Each row of a before or after table is a point. The points were changed in one or more steps. Then noise was added and the rows were shuffled. The steps act on how far a point lies along the listed directions, d1 being the first. Write out the steps. A step turns or swaps two directions, mirrors them in a line or flattens them onto one, adds a multiple of one to another, or multiplies one. Angles are multiples of 10 degrees, from the lower direction toward the higher: turns from -170 to 170, lines from 10 to 170 but not 90. Use the fewest steps. Two steps may share a direction if one is a turn and the other turns, adds or multiplies; they go together, in the order done. Otherwise the lowest direction goes first.

Directions:
(1): [ 32 -24  36]
(2): [-39   2  36]
(3): [17 48 16]
Before:
[[ 14   2   2]
 [ -4  44 -13]
 [-16  39   4]
 [-18   2  16]
 [ -9  40   2]
 [ -1  12  15]
 [ 11  -5  -5]
 [ -3  30  31]
 [-23  18 -22]
 [-19  14 -17]]
After (10 x 3):
[[-28 -47  19]
 [ 17  10 -18]
 [-62 -10  11]
 [-22 -46   9]
 [-34   0  30]
 [ 15 -46  28]
 [-23  -1   3]
 [  2  10 -24]
 [  4 -61  -7]
 [ 12 -41  22]]
Steps: multiply d1 by 1.6; turn d1 and d3 by 150 degrees; multiply d2 by 2

Directions:
(1): [ 44 -24 -28 -10  28  39]
(2): [ 40  39  15   6  35 -33]
(3): [ 39 -29  42 -11 -36 -10]
(4): [ -4 -40   5  57  21 -17]
(5): [-18 -32   3 -46  33 -33]
Before, 12 rows:
[[ 16   6  -8 -11   2  10]
 [-14  25  16  18  -6 -21]
 [-32  15 -35  10  21  14]
 [  9   8 -21  -5  40  25]
 [ -8 -45 -20  -7 -16  24]
 [ -1  24 -24  39  30  -3]
 [ 21 -15  10  29  23 -21]
 [ 22 -25  12 -40  30  -2]
 [ 42 -15  19  18  24 -25]
 [ -1   4 -13  -2  60 -11]
 [-18  12  15  -8 -18   3]
 [  8  49  -4 -14  11 -14]]
After:
[[ 22  -3   0  30  -9  21]
 [-18   3 -22  30  37  -7]
 [ -1 -47  25  -4 -30 -10]
 [ 37   2  16  27  14 -22]
 [  0 -39 -13  34  23  -6]
 [  7  -1   4 -13  12 -16]
 [ 12  24   3   2   2  18]
 [-22   6  41 -18 -13 -31]
 [ -9 -43  11   8 -23   0]
 [-17 -15  12   3  38 -27]
 [-37  13 -26 -35   0   1]
 [-25 -20  23  33  10 -32]]
Steps: turn d1 and d5 by 100 degrees; turn d2 and d3 by 50 degrees; turn d2 and d4 by 70 degrees

Directions:
(1): [ 30  19 -18  34  25 -38  30  52 -14]
(2): [ 19   5   8 -38  59  31 -32  19 -30]
Before, 8 rows:
[[-11   5   6 -19  11  14 -30 -12 -12]
 [  6  -7 -22  41 -26 -32  40  18  20]
 [ 23   7   9  -9  60   3 -15  50 -29]
 [-13 -14 -12  17 -12   1  23 -13   5]
 [ 10  28 -15  36 -14 -43  48  38  -6]
 [ 35   1  -1 -31  47  12 -20  33 -44]
 [-10  20 -12  30 -18 -25  23 -13  21]
 [ 13  -9   3  -2  20  10   5  31 -11]]
After:
[[  6  -8   2   3  14   3   9  33 -12]
 [ 22   6   1  13  43 -12   4  52 -20]
 [  8 -11  -7  -1   7   4   0  12   1]
 [ 10  22  -4   0  14  -7  17  29 -18]
 [-14 -16  -7   2  -4  15   9 -14  -2]
 [ 32   0 -12  -1  21 -17   7  39 -33]
 [-11  14  -4   1   1  -1   2 -17   9]
 [ -9   6  -1   2  -7  -8 -12  -5 -11]]
Steps: flatten d1 and d2 onto the line at 30 degrees
